Each row is a point. Each copy is the shape, with its points in the same order, turned, moved and blurred by noise. Some copies are also mirrored. Which?
In the rows, 128 means zero.

Shape, 6 rows:
[[137 105 100]
 [108  69 182]
 [103 155 153]
 [ 95 150 147]
 [ 75  69 154]
 [148 165  72]]
Copy 1, 6 rows:
[[ 94 111 110]
 [ 91 184 168]
 [164 135 148]
 [162 140 138]
 [101 197 129]
 [138  61  97]]
Copy 1 is: only turned
Copy 2 (6 x 3):
[[168 121 105]
 [ 91 172 100]
 [112 112 163]
 [109 107 153]
 [ 84 137  80]
 [199  79 146]]
Copy 2 is: mirrored
Copy 3, 6 rows:
[[147  84 118]
 [ 55  81 127]
 [124 144 148]
 [119 141 160]
 [ 76  74 170]
 [195 114 109]]
Copy 3 is: mirrored
Copy 4, 6 rows:
[[133 121 156]
 [ 77 125  86]
 [110 194 132]
 [106 192 133]
 [ 46 129 121]
 [181 162 191]]
Copy 4 is: mirrored

Shape:
[[110  62  69 150 103 145]
 [ 89 119 110 184 149 139]
 [136 105 117  68 173 129]
 [152 169  68 135 137 159]
 [125 116 137 123 158  87]
 [171 137 140 146 143 133]
 [103 121 153 197  69 110]
 [163 121  77 139 103 134]
 [116 135 152 155  61  62]
 [170 129  63 146 122  56]]
Copy 1:
[[125 143  66 100 114 187]
 [108 198  83 132 111 120]
 [104 154 193  97 161 154]
 [128 186 146 181 105 170]
 [141 187 156  90 140 109]
 [146 165 146 169 157 120]
 [172 140  73 118  87  73]
 [155 151 135 150 127 169]
 [203 131 126 113  64  78]
 [209 207 150 113 100 178]]
Copy 1 is: only turned
Copy 2 (10 x 6):
[[131  84  40 151  83 164]
 [166 105 106 152 120 181]
 [124 113  86  62 127 109]
 [144 172  59 147 170 126]
 [109 101 135 119 130 123]
 [153 130 119 135 123  86]
 [127 123 138 213  73 145]
 [132 129  56 162 129 111]
 [ 81 138 149 194  78 118]
 [ 75 104  84 178 175 102]]
Copy 2 is: only turned
Copy 3 (10 x 6):
[[108 177 145 111 197 191]
 [138 190 136 161 157 126]
 [ 55 108 157 124 129 119]
 [ 81 169  71 123 127 125]
 [ 98 143 167 108 144  76]
 [130 116  98 118 132  92]
 [209 190 141  96 146 121]
 [100 149  94  93 161 144]
 [179 194 155  47 131 100]
 [ 85 172 100  57 206  89]]
Copy 3 is: mirrored

Shape (11 x 8):
[[122  83 147 149 127  63  89 214]
 [132  77 127 123 106 138 107 118]
 [123 115 118 107 120 114 106 154]
 [116 135 162 177 116 140 119 117]
 [124 123 123 105 121 146 207 112]
 [ 85 125 156 125 125 133  99 115]
 [128 135 110 133 128 149  99 136]
 [124 114 111 122 131 105  92 116]
 [126 138 118 106  94  59 104 112]
 [137 132 148 101 127 157 109 129]
 [ 92 123 143 111  96 152 106 151]]
Copy 1 (11 x 8):
[[164 127 178 102  42  93 166  97]
 [131 158 109  82 114 137 119  99]
 [163 149 137 114 110 122 114 117]
 [ 82 125 142 129 145 113 124  98]
 [131  95  82  98 146 115  74 164]
 [111 164 141 130 119 108  87  94]
 [134 157 144 131 137 145 121 126]
 [145 181 129 115 126 107 130 121]
 [179 163 110 126 139  68 135  97]
 [139 142 152  99 150 138  87 113]
 [141 135 134 138 107 141  83  87]]
Copy 1 is: mirrored
Copy 2 (11 x 8):
[[112 123 221 112 205 177 163  80]
 [ 91 159 142 101 156 118  95  92]
 [ 99 123 152 134 150 158 112 102]
 [167 143 146 113 135  97 128  87]
 [106 105  85 134 157  92 125 160]
 [131 118 163 143 128 105  90  77]
 [124 160 140 143 123 146 119 102]
 [120 139 166 126 144 148  81 117]
 [136  91 153  99 155 176  71 120]
 [100 131 133 128 102 125 127  98]
 [111 122 131 145 147 131 114  60]]
Copy 2 is: only turned
Copy 3 (11 x 8):
[[193  94 211 109 101 168 109  98]
 [112 142 163 110 137 115  83 132]
 [147 105 156 103 139 125 112 142]
 [118 111 115 166 112 132  82 109]
 [135 175  89 129 167 104 150 114]
 [152 105 137 146 127  96  68 140]
 [120  96 118 105 126 133  93 142]
 [133 115 152 119 113 120 105 170]
 [145 106 181 152 131 118 146 184]
 [114 101 122 103 135  86  99 120]
 [146  96 136 124 169 110  76 122]]
Copy 3 is: mirrored
Copy 4 (11 x 8):
[[118 122 127 249  96 127 157 117]
 [ 82 110  98 133 124 134 135 106]
 [124 118  97 153  91 147 129 124]
 [129 123 128 135 173 126 164 129]
 [130 189 124  84 122 130  98  95]
 [120 106 143 115 124 147 165 121]
 [137 106  89 133 134 148 124 134]
 [111  94 111 136 102 120 131 134]
 [111 119 110 129  63  83 154 148]
 [111 123 101 123 120 167 132 146]
 [141 120  97 133 122 165 173 105]]
Copy 4 is: only turned
